Rows are points. Each copy is the shape, with its points in the same order, turned, moved and blurred by noise. Say if it was mirrored as well.

Shape (8 x 3):
[[-2.1  0.0 -3.2]
 [ 2.0 -2.7 -2.4]
 [ 3.0  2.2 -2.3]
 [-1.8  2.4  2.0]
 [-3.5 -2.9 -0.7]
 [-1.5  0.6  1.5]
 [-3.1 -1.1 -4.6]
 [-0.6  5.2 -0.6]]
Copy 1:
[[-1.7 -0.7 -3.4]
 [ 1.8 -3.9 -1.7]
 [ 3.8  0.8 -2.3]
 [-0.9  2.4  1.3]
 [-4.1 -2.8 -0.7]
 [-1.5  0.7  1.2]
 [-3.1 -1.5 -5.0]
 [ 0.7  4.7 -1.8]]
Copy 1 is: only turned
Copy 2 (8 x 3):
[[-3.7  0.7 -3.4]
 [ 0.8 -1.1 -3.1]
 [ 1.5  3.9 -2.7]
 [-3.3  3.3  1.9]
 [-4.6 -2.0 -1.0]
 [-2.7  1.2  1.1]
 [-4.4 -0.3 -5.4]
 [-2.4  6.1 -0.3]]
Copy 2 is: only turned

Shape, 12 rows:
[[-0.2  1.4 -1.9  2.2  0.8 -0.5]
 [-1.6 12.1 -1.0 -0.8 -0.3  2.5]
 [-1.7  0.9 -3.8 -1.5  3.5 -1.2]
 [ 4.3 -1.8 -4.0 -0.5 -0.4 -3.2]
 [-3.1 -1.9  1.5 -1.2  0.7 -2.7]
 [-2.4  2.3  1.7  7.7 -0.3 -0.9]
 [-2.8 -0.3  1.8 -2.0  0.2  0.4]
 [ 4.7 -0.3 -0.1  0.3  0.0 -3.0]
 [-2.3 -0.9  0.4  3.8  0.9  2.3]
 [-1.6 -1.8 -0.1 -1.3  0.4 -2.0]
 [-0.7  0.8  1.5 -2.0  5.2 -2.5]
 [-1.2 -1.9 -1.2 -2.0  2.2 -0.2]]
Copy 1, 12 rows:
[[ 0.5  2.0 -1.0  1.9  0.9  1.0]
 [ 3.2  7.5 -2.1 -3.0 -4.6  7.0]
 [-0.3  0.9 -5.1 -0.8  2.2  0.3]
 [ 3.1  0.3 -1.8  1.6  1.4 -5.7]
 [-2.7 -3.8 -1.6 -0.2 -0.5  0.3]
 [-1.5  1.5  1.9  6.4 -0.9  5.0]
 [-1.1 -2.0  0.9 -3.0 -0.7  1.6]
 [ 4.4 -1.4 -0.6  2.3 -0.6 -3.2]
 [-1.8  0.2  2.2  2.4  2.3  3.5]
 [-1.4 -2.2 -1.3 -0.3  0.0 -1.3]
 [ 1.7 -4.5 -4.3 -0.2  0.1  2.7]
 [-0.2 -1.4 -1.9 -1.4  2.7 -0.2]]
Copy 1 is: mirrored
Copy 2:
[[-1.7 -1.1 -1.5  2.0  0.8  0.3]
 [-2.1 -9.8  2.6  4.4  4.2 -5.0]
 [-4.3 -2.9 -3.4 -1.8  1.4  0.6]
 [ 2.0  0.3 -4.2 -2.6 -1.8 -0.3]
 [-6.0  1.2  0.5 -1.6 -2.1 -0.4]
 [-3.3  2.3  0.6  7.6  1.2 -0.3]
 [-5.0 -1.5  2.6 -1.2 -1.4  0.5]
 [ 1.9  1.7 -0.8 -1.8 -0.1 -1.7]
 [-3.7  0.2  1.0  3.3  0.3  3.7]
 [-4.1  0.2 -0.5 -1.8 -2.1  0.3]
 [-5.1  0.3  0.3 -3.4  3.2 -1.4]
 [-4.1 -1.1 -0.8 -2.7 -0.3  2.0]]
Copy 2 is: mirrored
